Each row is a point. Each copy is the shape, with its points in the same order, turned, moved and blurred by noise. Is it also mirrored, or only turned?

Shape (5 x 2)
[[-47 -34]
 [ 62   0]
 [-54 -27]
 [ 23  48]
 [ 44   9]]
Copy 1 (5 x 2)
[[ 23  52]
 [ 16 -58]
 [ 21  55]
 [-42 -36]
 [  8 -48]]
Copy 1 is: mirrored
Copy 2 (5 x 2)
[[-16 -64]
 [-55  42]
 [  2 -61]
 [ -4  48]
 [-49  33]]
Copy 2 is: mirrored

Shape (9 x 3)
[[-76  -4  12]
 [ -3 -37  21]
 [  0 -69  37]
 [-60  14 -45]
 [ 35 -15   9]
 [ 43 -16 -46]
 [-71  20  14]
 [ -7  -7 -16]
 [ 37 -82  33]]
Copy 1 (9 x 3)
[[ -5  45  41]
 [-23 -29  11]
 [-46 -53  24]
 [ 55  36  39]
 [ -1 -45 -26]
 [ 51 -63  -6]
 [  9  53  27]
 [ 19 -11   9]
 [-52 -84  13]]
Copy 1 is: mirrored
Copy 2 (9 x 3)
[[ 72  11  17]
 [  5 -24 -16]
 [  9 -49 -41]
 [ 42  65  16]
 [-35 -14   2]
 [-54  35 -15]
 [ 67  13  39]
 [ -3  20   1]
 [-30 -57 -55]]
Copy 2 is: mirrored
Copy 3 (9 x 3)
[[ 62 -47  16]
 [  2  15  30]
 [  7  31  65]
 [ 77 -15 -38]
 [-25  22  -3]
 [  1  62 -43]
 [ 46 -54   5]
 [ 24   9 -15]
 [-26  57  57]]
Copy 3 is: only turned
Copy 4 (9 x 3)
[[  0  75  67]
 [-12  -7  46]
 [-33 -23  69]
 [-11  95  16]
 [ -3 -24  10]
 [-36  -4 -27]
 [ 23  73  59]
 [-10  26  14]
 [-39 -51  57]]
Copy 4 is: only turned

Shape (12 x 6)
[[-34 -31   6   0  -5   2]
 [ 33 -37 -66 -11  -8   1]
 [-13  17   4  -8  62 -17]
 [-27  21  21  -8   4 -17]
 [-35  22  12  28  -4  -2]
 [-31  12  -9  -8  11   4]
 [-33 -35   7  -3  -6   3]
 [-12 -21 -27  -6   7 -13]
 [-13  -7  21  39  82 -45]
 [-33  15   6   3 -10 -24]
 [ 30  13  18  -5  33   5]
 [-28  -3  18  18  -5   9]]
Copy 1 (12 x 6)
[[  8   6 -11 -31  -7 -29]
 [-17  -6  66 -31 -62 -28]
 [ 44 -31  -2  12 -25  29]
 [ -1   1 -22   2   1  20]
 [ -1  21 -38  13 -23  -4]
 [ -2 -19 -14   5 -23  -7]
 [  5   5  -7 -32  -5 -33]
 [  3 -10  11 -26 -34  -7]
 [ 89   4 -14  -9 -36  43]
 [-13   6 -24 -10 -17  11]
 [ 26   4  38  27  -9  13]
 [  7  16 -23   4 -11 -19]]
Copy 1 is: only turned
Copy 2 (12 x 6)
[[ 20 -28   1   4 -45   5]
 [-33 -39 -70 -23 -12  37]
 [-11 -30  27 -52 -12 -31]
 [ 27 -19  20  -7   4 -24]
 [ 32   2   1  -3 -19 -35]
 [  2 -28  -3  -9 -16 -33]
 [ 14 -33   2  12 -47   5]
 [  6 -38 -29 -15 -27   4]
 [ 25 -12  36 -95 -41 -13]
 [ 38 -27   1  -1  -1 -19]
 [-27   6  25 -37   6   4]
 [ 24  -2   9   7 -34 -12]]
Copy 2 is: mirrored
